Each row is a point. Two turns around zero, p and q, are shown by what they do to some points. Where does a point land after both, in the order given? Backwards means that the second turn is done in reverse. Each puzzle has new turns, and all numbers are rounded.
(in the rows, 128 means zero)

Turn p:
[131 117 109] -> [142 126 111]
[111  57 144] -> [154  58 133]
[172 163 134] -> [139 178 151]
[ 98 174 126] -> [ 78 149 118]
Turn q:
[102  72 170] -> [142 109 199]
[150 193 134] -> [113 183  90]
[102 103 119] -> [118  97 145]
[185 137  99] -> [167 133  77]
[100 123  97] -> [103  95 120]
[129 141 149] -> [125 151 137]
Where do these land?
p, then q: [175 131 187] -> [147 190 167]
q, then p backwards: [130 102  93] -> [109  89 123]
q, then p backwards: [ 96 120 115] -> [ 99 124 149]
p, then q: [137 141 174] -> [122 157 167]
p, then q backwards: [102 146  72] -> [146 177  90]

Turn p:
[173 126 176  72 108 152] -> [173 112 167  79  80 126]
[157 107 150 146 172 136] -> [152  97 153 136 158 159]
[121 169 124 169 131 101] -> [128 164 130 154 167 103]
[ 76  90 117  55 151 117] -> [ 89  81  80  64 121 130]
[ 95 119 115 135 105 126] -> [ 90 134 117 137 115 119]
[114 128  75 166  95  83] -> [106 141  86 189 129  89]
[149 189  85 152 115 153] -> [157 201 109 154 124 141]
[139  96 182 130 148 155] -> [129  93 182 112 131 157]
Turn q:
[166  96 101 187 129  77] -> [152 104 156 170 151  57]
[134 119 162 157 144 143] -> [100 133 161 140 151 137]
[ 93 150 117 110  70 175] -> [130 142  99 150  70 181]
[122 140  75 141 129 153] -> [140 122  81 163 138 136]
[130 135 123 139 175  85] -> [113 125 120 108 161  78]
[138 103 192 112 157 184] -> [101 128 174 104 162 195]
[153 118 132  97 167 105] -> [144 121 133  82 161 114]
[ 85 108  80 111  93  96] -> [143  83  92 130  73 104]
[129 183 170  98  88 135] -> [127 194 136 105  85 151]
Where do these land?
q, then p backwards: [122  82  85 106 114 146] -> [170  82 113 109 152 125]
q, then p: [164 151 169  90 144  97] -> [166 135 128  65 132 103]
q, then p backwards: [ 84 117 168 132  88 152] -> [112  89 133 136  94 181]
p, then q: [117 146  87 123 179 161] -> [139 135  77 139 163 169]
p, then q backwards: [145  89 123 127 164  83] -> [127  82  81 135 156 128]
p, then q: [184 154 147 198 117 110] -> [104 175 181 152 171  90]
p, then q: [ 80 157 116 120  90 146] -> [112 155  85 120  81 122]

Turn p:
[195 171 111 146 142 125 167 143] -> [133 190 109 111 144  90 153 173]
[125 170 146  79 152 112 134 113] -> [105 150 148  98 151 130  77 137]
[122 116 161  81 101 149 110  96] -> [158 110 140 132 165 158  87 103]
[149  89  98 164 134  87 178 141] -> [144 139 119  92  86  83 181 113]
[120 144 157 124 121 129  81  95] -> [132 103 134 160 141 126  77 136]
[117 165 147 110  92 136 113 147] -> [133 158 140 156 127 166 100 137]
[150 106 108 130 142 101 119 166] -> [137 120 115  97  92 132 148 157]
[121  64 106 193 182 161 154 179] -> [103  85 134 120 114 118 242 140]
[110 159 159 131 121 128 131 119] -> [118 144 158 152 136 124 105 126]
[ 71  97  87 123  92 153  95  82] -> [116  84  84 162 126 154 111  58]
Turn q:
[138 183  31 141 138 165 108 159] -> [125 190  41 172 135 138 156 164]
[ 91 116 157 149 147 147  90 116] -> [119 139 163 161  92 148 117 100]
[140 128 160 157 132 183 148 141] -> [179 122 150 151 131 155 162 119]
[116 170  96 124 156 129 161 134] -> [114 152  99 113 120 121 181 138]
[148 171 161 126  81  90 125 167] -> [163 167 150  76 146 122  98 165]
[142 104 133 111 154 143 151 136] -> [119  99 140 138 152 132 157 130]
[119  98 149 125 138 140 103 144] -> [118 118 161 156 129 144 114 132]
[141 113 149  71  89  92 108  42] -> [ 98  94 114  69 146 133  61  63]
[ 96 100  98 141 102  88 162 158] -> [126  97 118 114  90  94 123 186]
[149  98 146 134 143 101 123  82] -> [119 103 143 127 139  93 110  81]
Where do these land?
p, then q backwards: [ 96 131 130 100  95  94  79  82] -> [122  89 129 138  78 127  80  83]
p, then q: [131 139 124 191 172 175 148  90] -> [101 117 152 120  82  58 167 138]
p, then q: [149  76  96 111 115  93 146 197] -> [156  91  85  82 173 175 132 152]
p, then q: [149 152 140 167 124 113  87 133] -> [155 146 138 146 123 101 106 172]
q, then p: [169 148 113 147 125 190 160  85] -> [133 139  74 100 170  75 156 114]
q, then p: [118 135 146  94 145  97 142 121] -> [115 123 158 108 133 149 104 104]
p, then q: [110 114 150 112  92 130 156 130] -> [150 131 131 117 144 139 131  80]
p, then q: [128 125 153 124 155 143  67 116] -> [118 110 161 185 126 125 114 151]
q, then p: [101 133 100 105 128 117 167 198] -> [119 163 155 105  98 182 174 135]
